Each row is a point. The window is the flat piece filled in between its corners: a triangle in 3 columns, a solid with four corners in 4, and so on. A path goes straight from each point to the next, and from the last back to the first. After which points does the path pass through the window?

Window:
[[-15, -14, -18],
[-1, 14, -2],
[-17, -9, 38]]
Path:
(1): [-21, 21, 4]
(2): [18, -3, -11]
(3): [-4, -38, 60]
(4): [-28, 5, 13]
(5): [-16, 11, 38]
(6): [-1, -20, 14]
(7): [1, -1, 24]
(8): [-19, 0, 19]
(9): [-27, -11, 12]
(10): [-4, -23, -10]
(11): [1, -10, 44]
(12): [-28, -7, 26]
Through the window after points: 1, 7, 11

Window:
[[8, 21, -41, 2, -49, -27],
[-28, 32, -11, 41, -17, -24],
[31, -35, -8, -1, 11, 19],
[-9, -26, 38, 42, -9, 45],
[-9, -12, 11, -2, 3, 44],
[-7, -47, 60, 9, -8, -15]]
Path:
(1): [-29, -31, -37, 25, -8, 12]
(2): [9, -2, 10, 14, -6, 26]
(3): [13, 19, 8, 27, -31, -3]
(4): [-12, -5, -27, 10, -11, 19]
(5): [-4, -27, 3, 14, -28, -14]
(6): [2, 26, 16, 37, 6, 20]
(7): [9, 23, 49, 5, -10, 30]
(8): [-30, -45, -1, 12, -6, 14]
Through the window after points: none

Window:
[[-9, 6, -3, -4, 58, -12, -15, -35, 1],
[40, -32, -1, -32, -10, -16, 18, 32, -47],
[36, -24, -15, -17, -2, -32, 14, 44, 4],
[-13, -7, 0, -12, -5, -32, 6, 23, -28],
[-14, 49, -4, 1, 8, 7, -18, -33, 0],
[-16, 1, -33, 17, 14, -2, -24, -41, 8],
[17, 11, 11, 4, -17, -23, -51, 15, -24],
[14, 19, -1, 44, 12, -31, -16, -37, 2],
[-9, -31, 46, -18, 30, 6, 8, -28, 12]]
Path:
(1): [6, 0, 21, -35, -35, -51, -1, -17, -28]
(2): [13, 2, -15, 15, 36, -7, -12, 3, 8]
(3): [-5, -5, -11, 13, 26, 22, 14, 3, 1]
(4): [-12, 36, -1, -15, -10, -43, -41, -37, -13]
(5): [-4, 17, -1, -18, -15, -36, -1, -50, 0]
(6): [4, -3, 1, 18, 34, -7, -27, 10, -1]
(7): [8, -28, 14, 17, -3, 11, -4, 12, 3]
(8): [19, 17, 2, -49, 17, -60, -19, -5, -18]
(9): [-10, -15, -2, -39, -29, -23, -28, -24, -1]
(10): [21, 3, 0, 18, 18, -27, 5, 49, -26]
(11): [-1, 10, 11, 33, 30, 12, -21, 7, -47]
(12): [34, -37, -10, -44, -6, -51, 12, -5, 11]
(13): [34, -20, -14, -53, -25, -38, -3, 3, -18]
(14): [4, 1, 15, 26, 14, 3, -13, 21, -35]
(15): [20, -11, 13, 2, 22, 8, -14, 13, -21]
(16): [-14, 5, -21, -3, -13, -58, -23, -21, 5]
Through the window after points: 1, 3, 7, 9, 13

Window:
[[-5, 21, -3, 2, -23, -26, 23, -7, 33, -5, 22, -23],
[10, -26, 3, -2, -37, 31, -9, 0, -8, 20, -18, -13],
[3, -17, -27, 27, -10, 10, 1, 25, 26, 14, 10, -30],
[5, 26, -10, 10, 7, 16, -1, -24, -40, -10, -28, 3],
[-6, 14, -12, -6, 15, 18, 0, -27, 22, 16, 28, -6],
[-7, -5, -32, 9, -5, 23, -35, -19, 5, -17, -4, 9],
[-5, 7, -39, -9, -3, 2, -9, 19, 9, -5, -3, 55],
[24, 20, 11, -18, 1, 20, 2, -5, 29, 0, -38, 8],
[-20, -25, 3, -21, 20, 2, 1, -39, 0, 11, 17, -6],
[-10, 9, -4, 16, -1, 25, 56, 17, 38, 12, -10, 16],
[14, 9, 60, -10, -18, -11, -7, -6, 30, 18, -15, 0],
[1, 13, 18, -22, 3, 24, -22, 9, 19, -15, -3, -7]]
Path:
(1): [14, -4, -21, 6, 8, -1, 5, -11, -1, -30, 3, 14]
(2): [-23, 24, -12, -11, -12, 32, -11, 3, 2, 34, -17, 8]
(3): [-40, 17, -28, 0, 3, 37, 7, 9, 23, 10, -17, -18]
(4): [23, -6, 1, 4, -9, -8, 0, -18, 3, 4, 10, 11]
(5): [16, -4, 4, 2, -25, 19, 21, -2, 21, -13, 13, 14]
(6): [-15, 24, -8, -10, 8, -19, -17, -5, 20, 25, -25, -43]
(7): [-21, 9, 2, -21, 0, -5, -5, 16, 32, 10, 4, -23]
(8): [20, 1, -11, 31, -12, 29, 16, -28, -16, -12, 0, 21]
Through the window after points: 5
